Rows are points. The ring and each string are closed loops that go straight from each point to the next, and from the last back to the first. Before rounding, they use only three directions, however many columns there are. Count how often each string passes through the ring. Passing back the other way cancels.
(in the rows, 128 means zero)

Ring, 8 rows:
[[194 109 136]
 [207 142 128]
 [185 163 125]
 [157 166 126]
 [112 144 118]
 [101 118 109]
 [116 101 111]
 [158  96 127]]
String, 18 rows:
[[215 117 115]
 [240 120 150]
 [211 130 155]
 [175 132 131]
 [185 138 145]
 [202 149 158]
 [172 140 133]
 [167 149  95]
 [182 177 114]
 [186 184 140]
 [182 167 152]
 [158 136 116]
 [166 148  98]
 [204 165 111]
 [206 151 109]
 [181 133  98]
 [183 132 130]
 [181 123 101]]
Times through: 2
String, 14 rows:
[[143 122 146]
 [132  97 138]
 [149  76 127]
 [171  92 112]
 [179 110 107]
 [178 125 113]
 [181 133 102]
 [171 139 117]
 [181 154 145]
 [172 178 145]
 [133 179 127]
 [103 156 105]
 [110 131  94]
 [144 128 118]]
Times through: 2

Ring (7 x 4):
[[167 155  96 146]
 [130 183 143 127]
 [ 92 174 191 108]
 [ 94 156 183 114]
 [132 121 113 149]
 [167 111  75 162]
 [182 131  75 157]]
String (27 x 4):
[[165 135 107 141]
 [162 142 110 139]
 [165 141 125 129]
 [177 157 114 131]
 [173 176 106 137]
 [152 182  95 151]
 [142 172 101 151]
 [141 152 125 136]
 [158 147 136 123]
 [182 148 115 130]
 [190 144  87 145]
 [193 139  64 159]
 [174 147  49 175]
 [158 147  67 169]
 [151 138 108 145]
 [161 121 108 142]
 [179  96  79 156]
 [180  88  57 171]
 [158 119  61 174]
 [147 132  84 162]
 [142 137 122 139]
 [161 109 103 146]
 [175  96  86 153]
 [187  97  48 174]
 [189 112  31 184]
 [164 139  66 168]
 [146 149  98 152]]
Times through: 4
String, 19 rows:
[[144 189 129 131]
 [122 197 125 140]
 [125 166 146 127]
 [111 168 194 100]
 [ 79 181 244  78]
 [ 82 179 189 113]
 [ 68 154 245  82]
 [109 138 181 112]
 [128 145 134 135]
 [127 143 117 147]
 [140 122 132 134]
 [160  92 109 143]
 [162 108 113 140]
 [150 132 120 138]
 [182 108 101 140]
 [187 117  91 145]
 [149 143 117 139]
 [157 145 119 135]
 [166 162 123 128]]
Times through: 1

Ring:
[[122 110 131 160 144  66]
 [ 80 158 141 135 122  88]
 [ 67 171 149 118 123 145]
 [ 82 155 153 110 122 183]
 [116 124 155 104 105 195]
 [153  87 148 117 101 162]
 [160  73 134 154 137 103]]
String:
[[182  54 137 144 119 119]
 [176  52 129 168 160 104]
 [140  88 132 162 164 113]
 [125 109 139 142 134 116]
 [131 109 138 137 107  82]
 [124 115 136 142 110  67]
 [114 122 138 141 128  98]
 [106 121 131 166 173  92]
 [ 74 161 133 153 137  46]
 [ 57 187 143 125  98  58]
 [ 76 171 150 108  81 100]
 [ 93 147 146 121 109 124]
 [ 91 138 140 146 165 141]
 [ 67 165 146 130 154 162]
 [ 55 175 151 123 161 197]
 [ 96 135 145 134 155 168]
 [105 132 148 122 123 157]
 [106 138 155  99  90 176]
 [116 132 162  82  71 209]
 [135 110 160  89  82 218]
 [145  90 148 122 128 195]
 [132  99 141 140 147 153]
 [135 107 148 115  92 139]
 [172  73 147 114  76 136]]
Times through: 1
String:
[[139 106 151 106  79 152]
 [149  98 155  95  67 174]
 [153  94 160  86  66 207]
 [136  98 150 120 133 207]
 [118 115 144 133 140 159]
 [110 123 149 122 141 195]
 [ 95 138 152 117 143 212]
 [ 77 160 157 103 125 213]
 [ 69 176 161  88  90 191]
 [ 96 148 152 105  88 144]
 [ 63 183 158  91  86 167]
 [ 39 201 157  99 114 180]
 [ 43 191 152 117 147 180]
 [ 77 154 145 132 153 161]
 [ 96 138 145 129 135 148]
 [ 71 158 147 130 164 185]
 [ 68 167 154 111 136 202]
 [ 80 163 160  92 100 203]
 [100 144 157  96  87 177]
 [112 126 148 120 116 155]
 [118 131 160  85  62 181]
 [140 109 164  77  60 221]
 [148  92 153 106 100 199]
 [161  84 155  97  76 192]
 [162  89 157  88  49 172]
 [127 115 148 115  95 138]
 [131 101 141 139 141 147]
 [136  99 143 132 128 150]]
Times through: 0

Ring (6 x 8):
[[131  84  87  93 112 138 114 133]
 [131 140  91 141 121 101 115 128]
 [119 165 152 164 135 108 133 125]
 [104 134 200 142 139 142 143 121]
 [120 105 189 106 134 176 155 137]
 [138  85 132  82 122 176 145 146]]
String:
[[120 114 164 117 130 154 142 132]
 [131 139 180 128 139 161 161 142]
 [132 148 169 136 138 149 156 140]
 [112 126 165 134 132 135 134 124]
 [ 88 148 193 167 137 107 123 106]
 [119 200 158 193 142  87 136 122]
 [146 182 125 161 136 112 146 142]
 [121 123 136 128 126 129 128 128]
 [130 134 130 131 128 129 133 133]
 [145 170 103 155 130 105 135 139]
 [140 186  90 174 129  78 122 131]
 [119 161 115 165 127  86 114 119]
 [116 136 138 143 128 115 124 123]
 [107 174 160 179 137  92 125 115]
 [123 182 175 172 143 117 149 130]
 [124 165 185 155 143 136 155 134]
 [ 77 119 249 142 142 151 142 107]
 [ 93  96 198 117 131 154 133 116]
 [107  98 185 111 131 161 139 125]
 [109  82 213  90 134 195 157 133]
 [139 110 183  96 137 194 171 152]
 [143 123 160 107 134 174 163 150]
 [125  84 208  81 136 210 170 146]
 [110  87 196  97 132 180 148 130]]
Times through: 0
String:
[[ 97  96 190 115 130 154 132 118]
 [ 93  78 226  98 134 185 147 121]
 [138 114 185 100 137 190 171 151]
 [140 124 147 112 131 162 154 146]
 [121 101 146 107 125 153 134 132]
 [121  65 141  77 119 175 132 134]
 [134  57 115  63 114 180 132 142]
 [149  75  90  71 114 169 134 150]
 [145 126 118 115 126 146 143 145]
 [121 100 123 110 120 137 122 128]
 [132 121 124 119 125 137 133 136]
 [142 129 103 122 123 130 132 140]
 [117 108 113 121 119 119 112 122]
 [118 125  79 140 114  86  96 117]
 [136 171  76 166 123  75 111 127]
 [145 168 115 151 132 115 141 141]
 [122 132 137 134 128 126 130 128]
 [103 144 154 157 130 104 119 113]
 [102 175 182 181 141  98 131 113]
 [118 172 183 166 143 123 148 128]
 [129 148 162 140 136 139 149 136]
 [112 117 162 126 130 139 133 125]
 [125 125 150 124 130 143 140 134]]
Times through: 4

Ring:
[[117 136 114 169  96 109 108 145 142]
 [137 107 100 175  88 105  93 127 111]
 [153 102  95 164  98 108  99 118 108]
 [176 112  96 128 131 118 126 108 127]
 [180 134 120 100 157 121 160 106 151]
 [165 158 155  86 170 119 188 112 173]
 [144 165 159 101 156 116 180 126 178]
 [119 151 130 148 115 112 131 144 160]]
String (31 x 9):
[[166  92  71 164  99 113  87 114 103]
 [182  88 108 140 117 106 121  91  94]
 [172 114 138 121 134 106 150  97 120]
 [156 127 112 133 127 115 131 120 139]
 [164 122  74 140 124 124 109 126 141]
 [187 119  80 115 145 127 129 110 141]
 [202 129 139  75 178 119 186  85 146]
 [202 141 174  56 194 115 217  78 155]
 [191 147 142  69 184 124 193  98 168]
 [171 146 110 101 158 126 156 119 168]
 [152 136  92 136 127 123 122 133 154]
 [160 151 157  98 158 114 180 112 162]
 [163 172 210  62 189 110 232 100 180]
 [156 189 225  51 200 111 249 106 198]
 [143 170 148 101 158 120 176 132 186]
 [140 151 109 131 132 122 134 140 169]
 [144 142 132 128 132 113 145 126 152]
 [127 166 185 113 144 106 183 127 170]
 [110 173 192 124 135 103 179 137 174]
 [104 160 127 159 107 113 123 157 168]
 [121 140  79 169  99 121  92 156 156]
 [136 135 117 147 115 113 124 133 145]
 [127 136 154 148 112 101 141 126 136]
 [135 131 137 147 113 105 133 125 135]
 [137 127  90 160 105 116 102 138 140]
 [124 113  63 194  75 114  64 149 124]
 [124  99  99 198  67  99  76 132  98]
 [137 101 131 173  87  95 108 114  97]
 [147 115 118 154 107 106 118 118 119]
 [149 119  98 153 110 113 110 125 129]
 [150 110  51 171  96 122  75 137 127]]
Times through: 0

Ring:
[[ 78 170 120 126 119 135 133 129 155 169 142]
 [ 40 152  94 130 113 138  96 103 161 184 170]
 [ 85 120  89 106 113 134  95 119 153 156 143]
 [170 109 127 107 128 130  95 138 114 118 134]
 [209 128 168 134 142 131  89 137  79 109 158]
 [160 166 159 125 133 131 142 152 119 132 127]]
String (26 x 11):
[[163 129 152 148 138 135  61 109  86 133 191]
 [155 125 136 126 131 133  87 125 108 130 158]
 [141 120 129 133 130 135  66 111 106 138 177]
 [129 132 121 114 123 132 109 133 132 139 138]
 [118 119  95  82 113 129 134 151 161 135  96]
 [115 130 104  95 116 130 130 145 154 141 110]
 [116 138 123 126 124 134  97 121 129 149 157]
 [ 88 134 108 130 120 137  81 106 136 162 173]
 [ 97 132  99 102 115 132 119 133 156 151 125]
 [ 78 123  80  89 108 132 122 135 173 155 113]
 [ 57 110  70 106 108 136  77 104 163 167 156]
 [ 95 116 100 124 119 136  66 102 132 155 174]
 [125 100  98 104 119 132  79 121 133 135 145]
 [173  95 108  76 120 126 122 159 136 107  90]
 [196 105 129  87 127 126 123 162 119 101  97]
 [238 105 171 134 146 130  62 130  59  94 170]
 [217 126 183 161 150 134  48 112  51 112 205]
 [180 138 163 143 140 133  84 125  86 125 173]
 [175 141 150 116 132 130 125 151 113 121 125]
 [171 146 161 141 138 133  95 129  95 130 165]
 [162 144 146 120 131 131 122 145 117 128 132]
 [156 142 138 109 127 130 133 152 128 128 117]
 [161 142 142 113 129 130 129 150 122 126 122]
 [218 140 166 106 137 126 145 172 104 100 101]
 [249 133 196 146 152 130  84 140  53  95 167]
 [212 127 179 157 148 134  54 114  57 113 198]]
Times through: 2
